Each row of a before or after table is a point. One or more steps were done to the points. Then noise was added and the rows were shuffled. The steps act on how far a point lies along the listed directions, d1 being the first. Write out the steps. A step turns or swaps two directions, mirrors them in a line or flattens them onto one, adds a multiple of one to another, or multiplies one. Angles are multiples of 10 degrees, from the lower direction toward the higher: turns from -170 to 170, lines from 10 to 170 but not 90. Use the fewest steps. Two steps may share a direction if one is a turn and the other turns, adds or multiplies; they go together, in the order done. Otherwise the lowest direction goes first.

Directions:
(1): -.38  -.02
(2): .02  -.38
Before (9 x 2):
.13  -.19
-.12  .06
-.15  -.03
-.02  -.07
.21  .27
.23  .17
.03  .27
-.05  -.04
.28  -.05
After (9 x 2):
.12  .20
-.26  -.19
-.06  .79
-.09  -.60
.15  -.06
.04  -.20
-.26  .78
-.25  .48
.06  -.12
Steps: multiply d1 by -1; multiply d2 by 3

Directions:
(1): .26  -.22  .32
(2): -.19  .27  .33
(3): -.34  -.31  .06
Before (9 x 3):
-.17  .20  .45
-.28  -.35  -.29
-.34  -.06  -.09
.16  .51  .29
.18  -.25  -.18
-.20  .21  .38
.29  .09  .08
-.35  -.22  -.22
.18  .04  -.21
After (9 x 3):
-.41  .00  -.18
.34  .04  .14
-.43  -.15  -.33
.16  .05  -.25
.21  -.28  -.13
-.19  .20  .40
-.13  .17  .50
.18  .50  .32
-.35  -.29  -.37
Steps: multiply d1 by 1.6

Directions:
(1): -.33  -.15  .12  .38
(2): -.05  -.49  -.05  -.22
Before (9 x 4):
-.37  -.60  .21  .33
.03  -.19  -.12  -.28
.28  .02  -.08  -.08
-.47  -.68  .17  .01
.19  .15  .00  .12
.18  -.01  -.21  -.16
.23  -.01  -.14  -.21
.03  -.18  -.06  -.18
-.14  -.78  .20  .00
After (9 x 4):
-.09  -.23  -.04  -.05
-.33  -.43  .36  .51
.13  -.22  -.09  -.16
-.60  -.21  .29  .47
.21  -.20  -.06  -.10
.29  .10  -.06  -.05
-.39  -.04  .29  .67
.09  -.21  -.21  -.13
-.16  -.32  -.05  -.08
Steps: turn d1 and d2 by -50 degrees

Directions:
(1): -.12  .00  .20  -.05  -.33  -.52
(2): -.11  .59  .05  -.24  .12  .00
(3): .61  .10  .07  -.13  -.20  .02
Before (12 x 6):
-.13  -.27  .04  .23  -.06  .04
.17  .11  .00  -.11  -.09  -.08
.45  -.29  .04  .06  -.23  .01
.46  .30  .01  -.33  -.14  .18
.29  -.12  -.07  -.06  -.18  -.18
-.36  -.04  -.12  .09  .33  .45
.15  .25  .32  -.20  -.21  -.42
.41  -.09  .23  -.10  -.56  -.41
-.25  -.46  -.20  .21  .07  .11
.16  -.09  -.11  .16  .10  .09
.45  -.20  -.10  .16  -.04  .43
-.36  -.28  -.16  .10  .34  .31
After (12 x 6):
-.12  .31  -.04  -.19  -.04  -.29
.02  .51  .05  -.26  .02  -.01
-.52  .22  -.11  -.13  .22  .23
-.40  .50  .32  -.31  -.43  -.71
.13  .20  -.10  .07  .18  .22
.47  -.33  -.16  -.03  .13  .54
-.18  .12  -.03  -.08  .03  -.14
.38  -.38  -.17  .15  .23  .69
.60  -.05  -.07  -.07  -.12  .17
.31  .10  .12  -.03  -.19  .07
.14  .56  -.14  -.05  .30  .64
-.51  .04  .28  -.02  -.17  -.64
Steps: multiply d1 by 1.6; turn d2 and d3 by -120 degrees

Directions:
(1): .53  .07  -.05  -.03  -.52  .01  -.11  -.10
(2): -.24  .14  .46  -.33  -.23  .29  .10  -.18
Before (9 x 8):
-.94  .17  .49  -.31  .48  .27  .23  .04
.06  -.04  -.10  .06  -.07  .01  .03  .02
.38  -.05  -.15  .02  -.30  .04  -.22  -.04
-.55  .05  .45  -.42  .10  .30  .19  -.11
.32  .15  -.13  -.09  -.26  .07  .06  -.14
.29  -.01  -.08  -.08  -.12  -.13  -.13  .01
.13  .15  .16  -.09  -.39  .11  .14  -.20
-.44  .16  .39  -.31  .01  .14  .11  -.09
.05  .14  .27  -.22  -.30  .17  .10  -.14
After (9 x 8):
-.03  .01  -.33  .11  .34  -.11  .11  .04
-.11  -.05  -.04  .02  .04  .05  .09  .02
-.15  -.07  -.03  -.04  .29  -.15  -.05  .09
.67  .00  -.18  -.07  -.57  -.04  -.13  -.07
.51  .09  -.14  .02  -.44  -.17  -.15  -.02
.15  -.04  -.31  .30  .12  -.22  .07  .05
-.22  -.16  -.19  .13  .40  -.04  -.12  .11
.33  -.06  -.33  .19  .02  -.21  -.02  .11
.75  .29  .09  -.20  -.92  .13  -.14  -.15
Steps: turn d1 and d2 by -130 degrees
